Rows are points. Two turns around zero, p and q, are shown by what they do to some points. Write where each new point lands after one turn and then the other. Backwards means that the second turn is done in reverse. Each puzzle has new turns, and all numbers are rounded.

Turn p:
[-49   3] => [41 27]
[ 19 -12] => [-22  -2]
[29  9] => [-18 -25]
Turn q:
[ 12 -22] => [25 -5]
[27 -7] => [23 16]
[-39  29] => [-47 -11]
Where do these land?
p, then q: [ 17 -27] => [-28 -15]
p, then q: [-31   7] => [ 9 31]
p, then q: [44  5] => [  2 -44]
p, then q backwards: [-30  15] => [ 26 -21]

Turn p:
[-12 -17 -20 -28] => [ 32 -17 -17   3]
[-25 -28 -36   6] => [ 37   4 -17 -32]
[ 24   6 -16  -6] => [12 -6 26  7]
[-28  21  10  14] => [-28  -9 -14 -21]
[40 18 62 14] => [-54  27  21  43]
Turn q:
[-50   4   4  -5] => [-17   8 -45  13]
[-31  -4   3  18] => [-13  17 -17  23]
[  9  31   9 -26] => [-12 -12  -5 -39]
[ 54 -32  19  34] => [  4 -11  69  25]
[ 22  25 -45 -15] => [ 37  17   1 -42]
[ -6 -24  10  -5] => [  1 -17  -4  21]
Where do these land?
p, then q backwards: [-17  24  33  22] => [-19  29  34   6]
p, then q: [-16   5 -17  -4] => [ 17 -17   0   1]
q, then p: [ 33  54  24 -43] => [ 32 -32 -51  42]
q, then p: [  6 -37 -26  16] => [-18  28  35   4]
p, then q backwards: [ -9 -53 -14  -6] => [-16  -6 -53  -5]
p, then q: [ 3  8  1 15] => [-11  -6 -12  -3]

Turn p:
[-34  -2  28   6 -50  13] => [ 18 -46  24 -17   7  36]
[ 54   8 -14 -39  31   2] => [-33  52   9   6  21 -36]
[-30   8  46  19  -5   7] => [ 26 -16  14 -36 -25  22]
[-24 -12 -22  30  -2  28] => [36 -5 -9 31 -5 22]
[ 14  18 -29 -36  33 -23] => [-20  16  -3  13   3 -59]
[-21 -35  20  15 -17  -6] => [ 16 -22 -23 -22  10  28]
[ 40  15 -29   6  11 -20] => [-41  21 -11  26 -11 -13]
Turn q:
[ 10 -53 -16  18  31  16] => [54 -9 -1 35 22  3]
[-28  40  16  -6 -45  19] => [-60  23  -1  -8  -1 -29]
[  2  11 -15 -20 -30 -13] => [-24   5  -9 -27  17  13]
[ 34 -26  21   5  20   8] => [ 30 -13  38  12   3   5]
[-20  37   1  17 -31 -31] => [-26  39 -17 -30 -24   0]
[ 33 -22 -23   8  62  16] => [ 63 -46   0  10   1  -9]
[-30  13  15 -21  -6 -15] => [-36   1 -11   7 -18  15]
Where do these land?
q, then p backwards: [ -4  15 -22  -7   6  32] => [-14  -8 -15 -24   2 -28]
p, then q: [ 19 -23 -12  -6 -50 -18] => [ 18 -10 -28  51  -1 -10]
p, then q: [ 25  74  45  -1 -28   9] => [-70  23  39  42 -12   5]
q, then p: [-32 -32   5  -7  14   4] => [ 12   8 -13  25 -23  28]
p, then q backwards: [  4 -14 -13 -15  25 -32] => [-22  23 -26  10  -8  21]
q, then p: [  5 -37 -16   7  42  36] => [-25  35 -47   4  -9  25]
q, then p: [-18  17  14  29  -8 -31] => [-15 -26  39  16  -5   2]
